Each row is a point. The window is the flat piece filled in between its corners: a triangle in 3 columns, a solid with four corners in 4, and so on. A path goes straight from each point to the next, and from the last back to the first. After which points does the path pass through the window?

Window, 3 rows:
[[-30  37  26]
 [ -8   4 -81]
 [-12   7   7]]
Path:
(1): [13 37 -8]
(2): [-42 -16  54]
(3): [-55   6   0]
(4): [ 27  36 -62]
(5): [-12  38   4]
(6): [-44 -14  -3]
(7): [-20  -7 -75]
(8): [ 22  39 -67]
(9): [ 1 45 39]
(10): [-54  -5  13]
(11): [-41 -29 -61]
(12): [ 17  16 -52]
(13): [ 20  32 -22]
(14): [-28   1   6]
(15): [-30   3 -36]
(16): [ 15  10 -51]
Through the window after points: 3, 5, 7, 13, 15

Window:
[[ -8  17  18 -33]
 [ 38  11   4   2]
 [-79   8  36   3]
 [ 47 -61   2 -44]]
Path:
(1): [ 19   0 -17 -20]
(2): [ 38 -57 -49 -31]
(3): [-20  36  59 -34]
(4): [34 32 67 -4]
(5): [-61  18 -12  -4]
(6): [-24  13 -28 -30]
(7): [66  6 30 19]
(8): [39 11 22  9]
Through the window after points: 2, 6, 8

Window:
[[ 41  22 -14 -31 -54 -61]
 [ 39  31 -62 -12 -41  11]
 [-73 -41  51  -2 -11   6]
 [  1 -49 -27   5  -9  -1]
 [ 29  39 -62  20 -41 -48]
 [-32 -24  30  -6  37   3]]
Path:
(1): [ 66  13 -26  19 -38  30]
(2): [ -7 -20  15  24  12   1]
(3): [-52 -39   5 -25  11   8]
(4): [-13 -13 -23 -54  -9  -2]
(5): [ 43   8 -36  31 -14 -18]
(6): [ 44  14  -4  11 -48 -10]
(7): [ -3  -8 -54   3 -15 -22]
(8): [  1   9 -39 -54 -22 -42]
(9): [  1  16  24  44 -48   4]
(10): [  2  39  18  28 -20 -19]
(11): [-22 -44 -52 -48 -31 -37]
(12): [-24 -24 -23 -39  -9  11]
(13): [ -8  14  22  95 -12 -47]
(14): [ 66  33 -42   5 -32  27]
(15): [  6  17 -58 -23 -40 -13]
(16): [  9  31 -69 -30 -36 -11]
Through the window after points: 6, 14, 16

Window (9 x 9):
[[ -8   6  -7  54 -28 -19   7 -49  13]
 [ 89  61 -18 -26  18  -2  -6  16 -15]
 [-18  21  26  -1 -27 -41   0 -11 -16]
 [  5   2 -17 -28 -15 -13  10  -5  42]
 [-14  12   3  25 -10 -18  48  -1  -4]
 [ 26  15   7  12 -56  28  25  -7   6]
 [  0 -61 -18  30  -5  -8 -13  -5  10]
 [-36 -95 -75  -8  39  34 -29 -36 -19]
 [-22  37  10  48  -1  25  -7   7  -3]]
Path:
(1): [  8 -31 -17  -1  25   4   8 -22  19]
(2): [ 15  -9  18   3   1  12  13 -43 -17]
(3): [ -4  -7 -39  28 -33 -37  21  13  28]
(4): [  6  -2 -68  20 -48   0 -35  -7 -48]
(5): [-2 -6  2 -1  9  7  8 -3  7]
(6): [-19  -2  20   3  34  10  20 -14  11]
(7): [ 14   9 -43  16 -40 -14  -9 -22  -6]
(8): [  9  22 -28  -7 -18  10   5   3   3]
(9): [ 49 -30  39  -1  29 -11  -3   0  -5]
(10): [-12 -20  13 -15   6  25  41 -43   0]
(11): [-18 -34 -85  32   7  -2 -73  18  -3]
(12): [-21 -19 -30  20 -35  -8 -11 -11  -3]
Through the window after points: 10, 12

Window, 11 rows:
[[ 39 -21 -28  17  11   4  34 -24  25 -49  17]
 [ -2  -6  -3 -30 -29  28  -4   8  -6 -17 -51]
 [ 15 -25  20  19  22 -10 -45  -8 -20 -43 -15]
 [-10  66  63 -22  36   7   0 -26   8 -40 -75]
 [ -3   1   1 -36  43  37  21 -18  12  -1  30]
 [-26  27  17  -9   0  -5 -89 -41  33   3 -33]
 [ 40  21 -19  57 -21 -18 -23 -39 -36  16   9]
 [ -9 -34  63  28  20 -88  10  22  14 -49 -10]
 [-34  14  22  44  15   1 -25  51  49  24 -19]
 [-43  14 -64  28  43  33  38 -22 -20   4  57]
 [ 45  26 -44  14   7 -16  -3 -16 -38  17 -72]]
Path:
(1): [ -1 -18   7   6  45  46   9 -34  22  51 -35]
(2): [-15  21   3  -5 -17  -9 -29   9 -12 -30 -26]
(3): [ 29  56 -29   5  14  -9 -42  13  23 -55   7]
(4): [ -6 -43  10  16  18  11  20 -31 -19  -4  -8]
(5): [-26 -27  23  41   8   7  -6 -13  31  -3 -42]
(6): [ 20  49   5 -29  22  -4 -31  14 -30 -34  -6]
(7): [ 20  24 -45  18 -58 -59   8  46   4 -26  25]
(8): [-34 -10   6   5  95  74   8 -71 -27  15 -42]
Through the window after points: 3, 5, 7

Window, 12 rows:
[[  2   3   8 -22 -21  43  12  29 -30 -13  14   2]
 [ 36  23  29  36  11  23  -6  30   5 -11  11  41]
 [-12  23  25 -45  27   5  18   7  14  -7  39 -17]
 [-49  37   4 -32   8   6 -13  18  -3 -35  38  11]
 [ 24  38   3  -3 -20   7  44   6 -42 -13  27  42]
 [ 23 -21 -54  30  37  42 -32 -40 -27  14  -7  22]
 [ -1  38  -2  21  11   5  42  65 -16   0  31  12]
 [ 13 -22 -52  49  14  17   4 -11  41   5 -41  37]
 [ 48  36 -26  41  15 -11 -29  29  30  25 -59  24]
 [  8   6  -3  43  31  11   5  12  -6  28 -58  49]
 [-33  23  29   5  -5 -12  -7   0   0 -19  27 -36]
 [  0  -7  12 -18   5 -25  11  38 -24 -23  32  17]]
Path:
(1): [  0  -6  -8   6  22  -2  19   5   2 -28  -3  -6]
(2): [ -6  41   7  27 -32  25 -32  14   5  46   8  45]
(3): [ -5   4 -14  -4  10   5   8  -5  -9  29  15  54]
(4): [ 30  30  -4  38  19  21   9  58   5 -47 -20 -13]
(5): [  6  19  -2  -6  22  -7   8  13  -7 -16  -9   2]
(6): [  6  11  13  15 -22  25  -8  15   5  26  60  34]
(7): [  3 -19   6   9 -37  31   0  19 -30  18  25  52]
(8): [ 14  41 -16  18  43  -6  11  17   6 -32 -19  -8]
(9): [ 17  33  14  -1  13   0   5  15 -26 -36  -3  23]
(10): [-25 -12 -24  28 -14  30 -10  32  29  40  32  17]
(11): [  5 -11  -4  -6 -10  24   8  17 -22  11   8  18]
(12): [ 12  95  19   5   9  23   8  36   6 -78   3   0]
(13): [ 37  44   8  50  52 -13 -10  26  36 -80   9  10]
(14): [-18  -1  12 -11 -22  25  16  11 -35  56   3  24]
(15): [-37  10  -4 -14  -3  11 -10   6   1  10  45  16]
(16): [ -8  31  13  -4  12  -3   0  23  -9 -39   5   1]
Through the window after points: 1, 5, 11, 13, 15
